Each row of a before or after table is a point. The points were changed in one or more steps. Then noise was added and the rows were shuffled. The steps act on how far a point lies along the listed directions, d1 being the first. Name the steps. A step turns or swaps two directions, mirrors them in a line or flattens them onto one, adds a multiple of one to another, or multiplies one. Angles are multiples of 10 degrees, from the lower direction toward the higher: turns from -170 to 170, lines from 10 to 170 but not 90. Use the fewest steps. Two steps may share a direction if one is a turn and the other turns, adds or multiplies; they go together, in the order done. Otherwise the lowest direction goes first.

Directions:
(1): [ 14 -58  24]
(2): [ 4 26 59]
(3): [-63 -11   9]
Before (8 x 3)
[[-11  42 -30]
 [-10 -23  32]
 [ 30 -39  -5]
 [-35 -15  35]
 [ -8 -83  15]
 [ 15  -7   0]
 [-65  -5 -39]
 [ -1  17  40]]
After (8 x 3)
[[ -42   24  -43]
 [   0   41   -8]
 [  12  -46  -31]
 [  85  -67    3]
 [  58 -111   36]
 [   1  -35  -12]
 [  -7    6   13]
 [  10  -24   40]]
Steps: turn d2 and d3 by 130 degrees; add -1.5 times d3 to d1

Directions:
(1): [ 38  -6 -21   6 -88  35   3  11]
(2): [-54  45 -17  -6 -13  44  -1 -61]
(3): [ 36  67  66   7 -14 -21  -4 -13]
(4): [ 30 -32 -11 -17  -6 -32 -57 -66]
(5): [ 60  37 -55  14  47  25   3  -4]
(6): [-26  43 -51   4 -24 -64 -23  28]
Before (8 x 8)
[[  0  16  12  -3  -7 -36 -40 -10]
 [-48  51 -65  17 -17 -67 -26 -20]
 [-17   0  -7  -5  27 -64  19  33]
 [-15   9 -98  11 -49 -28  -9  16]
 [-34 -26 -67  -4 -35  25 -20 -40]
 [ 29  14 -11 -11 -40  71 -18 -50]
 [-36  14   7 -36 -34 -60 -14  31]
 [-18  45  16  10 -28 111  24  -4]]
After (8 x 8)
[[-38 -27   3   1 -16  19   2  33]
 [  5  27  90  18  15  48  51 -10]
 [-33  -7  51  18  -7  76  63 -22]
 [-57  85 -29  -4  23  -4 -19 -25]
 [ 28 -62  16  -9 -14  10  36  18]
 [-21 -60  54 -46 -11  20   7   6]
 [-20  59 -41 -19  35  25 -65 -94]
 [-44  73  43  17 -27  15  13 -19]]
Steps: turn d1 and d3 by 150 degrees; multiply d1 by 0.7; multiply d2 by 1.3; turn d4 and d6 by 150 degrees; turn d4 and d5 by 30 degrees

Directions:
(1): [  4 -38 -20  29  20 -29  86  15 -35 -44 -10 -41]
(2): [ 14  79   3 -13 -20  -4  53  -6  67   7  -6 -46]
(3): [-50  34  13  89 -57  -9  -2  -5 -24   1  29   6]
(4): [-23  -1  24   9  60  70  15   7  11  -3  78 -19]
(5): [-15 -35  44  30  28 -55  -8  55  53  50  -5  -9]
Before (13 x 12)
[[ -8  18  33  17 -23 -62  20  25 -24   7 -10   6]
 [ 31  40  30  -7 -23 -63  -1  21  79  47 -34 -35]
 [ 41  34 -47 -13 -32 -43  76 -40   4 -48 -44 -41]
 [-36  25  47  64  17  12  39  15  26  -4  66 -24]
 [-19 -23 -13 -11  54  39  67  10 -52 -39  46 -26]
 [ 27  -6 -39 -38  32  47  66 -30 -26 -52   9 -38]
 [ -3 -42  -5 -30  15  10 -22 -11 -79  -5 -21  21]
 [  9 -76  26  21  46  -4 -26  -3 -25 -18   5  23]
 [-20 -36  -6  19   4  85   5 -32 -82 -62  77  19]
 [ 23 -14 -14 -23  51  82 -51 -20 -14  28  51   6]
 [-48 -45  24  38   9  31  13  -1 -52 -20  47   8]
 [ 31 -62  -7 -66  94  -4 -52  55   9  34 -23  21]
 [ 10  -8 -48   7 -53 -34 -21  -2 -26  19 -37  37]]
After (13 x 12)
[[ 36  11 -53 -44 -33  -4 -24 -10  -4  18 -35  32]
 [ 15  56  33 -48  -8   3 -14  -6   4  15   7  15]
 [ 24 -73 -31  37  47  -6  38  20 -56 -10  11 -34]
 [-18 -58 -21  13  52  52 -60  13 -97 -16  39  51]
 [-36 -48  45  12  51 -49  -2  61  27  45  12  -8]
 [ 28 -61  27 -21  64  18 -32  -8   3 -10   4  23]
 [ 10 -47  36 -46  56  -7  26  27  45  15  -9 -21]
 [ 11 -43   5 -50  25 -23 -22   9 -44  22 -46  15]
 [-14  39  15  48 -71 -70 -49 -18  43  37 -24  14]
 [ -5  30  43  17  40  16  48  13  67   3  48 -35]
 [-24 -49  30  62  -8 -76 -13  41  13  31 -18   0]
 [-10  84   5  30 -62  48 -22 -50 -23 -14  48  -3]
 [ 33 -97  19 -23  56 -65  41  57  37   1 -33 -31]]
Steps: turn d4 and d5 by -50 degrees; turn d1 and d5 by 130 degrees; mirror d2 and d3 in the line at 30 degrees
